Every row gives one point. Two turns around zero, p and q, are shown by what they do to some points. Where does a point land after both, in the order given? Backwards means that the second turn is done in reverse. Each puzzle has new turns, and all numbers are rounded.

Turn p:
[ 14 -50] -> [ 30 -43]
[-33  12] -> [-35   0]
[35 21] -> [26 31]
[16 11] -> [11 16]
[-31   6] -> [-31  -5]
Turn q:
[37 -2] -> [37 -1]
[11 15] -> [11 15]
[-48 -13] -> [-48 -14]
Where do these land?
p, then q: [10  7] -> [ 7 10]
q, then p: [13 52] -> [-6 53]
p, then q: [-26 -47] -> [ -8 -53]
p, then q backwards: [-19  -5] -> [-16 -11]
p, then q: [22 -7] -> [23  1]

Turn p:
[  8 -30 -40 -30] -> [ -3 -43 -24 -32]
[16 44 37 16] -> [23 54  8 18]
[-26  20  31 -21] -> [-16  33  28 -19]
[ 0  0  2 32] -> [ 1  0  1 32]
[-7 23 -6 25] -> [-11  18 -12  25]
[  8 -58 -25 -22] -> [  5 -63  -1 -24]
Turn q:
[-10  -8  32  14] -> [-11 -19  19  23]
[-64   8  16  10] -> [-65  -5   0  17]
[24 16  2 25] -> [23 18  6 24]
[  3 -35 -36 -22] -> [ 12 -20 -37 -33]
[ 46  19 -14 -27] -> [ 41  25  12 -31]
Where do these land?
q, then p: [ 26   9 -29  -6] -> [ 18  13 -30 -15]
p, then q: [ 20 -25  26  25] -> [ 31 -17  15  29]
q, then p: [29 33 23 26] -> [28 35  7 33]
p, then q: [ -1 -22  41 -48] -> [  5 -21  55 -32]
p, then q backwards: [-44  10 -26  -7] -> [-51   6  -4  -9]
q, then p: [-29  -5 -35  10] -> [-35 -10 -29  -1]

Turn p:
[-38 -18 -21  21 -24 -15] -> [-29  -7 -42  15 -19 -15]
[ 18   8 -35  50  38  59] -> [ 66  -5 -41  23  20  45]
[-36  10  15  23   6  22] -> [ -4  11  -7  36 -21  27]
[-3 23 -2 -5 25 -8] -> [ 0 20  9 13 24  2]
[ 32 -11  41 -22   8 -39] -> [ -6 -20  57  -8  10 -32]
[ 37  18  21 -32 -25 -22] -> [  5  15  40 -37  -6 -32]
[-11 -30 -19 -35 -27   3] -> [-34 -14 -16 -41  -8   4]
Turn q:
[  9   9   5 -20   9  28] -> [  8   0  -3 -14  17  30]
[-17 -16  -4 -55  14  -1] -> [-28  -7 -13 -48  22   1]
[ 23  39 -15  48  14  37] -> [23  2 -3 62  6 42]
[  4 -29  39 -26   2   6] -> [  4   6  33 -43  10   0]
[ 28 -12 -14  14 -20 -62] -> [ 22  -7  -9  13  -4 -69]
[-10  -3 -36  50 -15  39] -> [ -4 -38   5  48 -31  30]
[-14 -10   3  -8  -4 -65] -> [-17  17 -10 -11  -6 -61]
[-11  16 -13  43  21  24] -> [-14   1   7  49  -3  28]
[-11   7  33 -47 -21  -6] -> [  7  25  -8 -56  -9   1]
Where do these land?
q, then p: [-41  33 -22  31 -19 -21] -> [  0  23 -52   7 -31 -27]
p, then q backwards: [ 11 -13 -14 -20 -27   1] -> [-12 -12   2 -32 -16  -7]
q, then p: [  8 -17  18  23 -23 -17] -> [  3  -4  22  -3 -19 -34]
q, then p: [ 16 -19 -18  26  16 -16] -> [  0 -25   2  34   3 -19]
q, then p backwards: [ 21  26  12  14 -25  20] -> [12 18  7 26  1 36]
q, then p backwards: [-44  -5   6  19  80  36] -> [-64   3  22 -49  55  -6]
q, then p: [ 10  15  13  -2  12 -11] -> [12 17  6  8 15 -3]
p, then q: [ 18 -21   6 -91 -14   7] -> [-31  23  -2 -83  14  26]
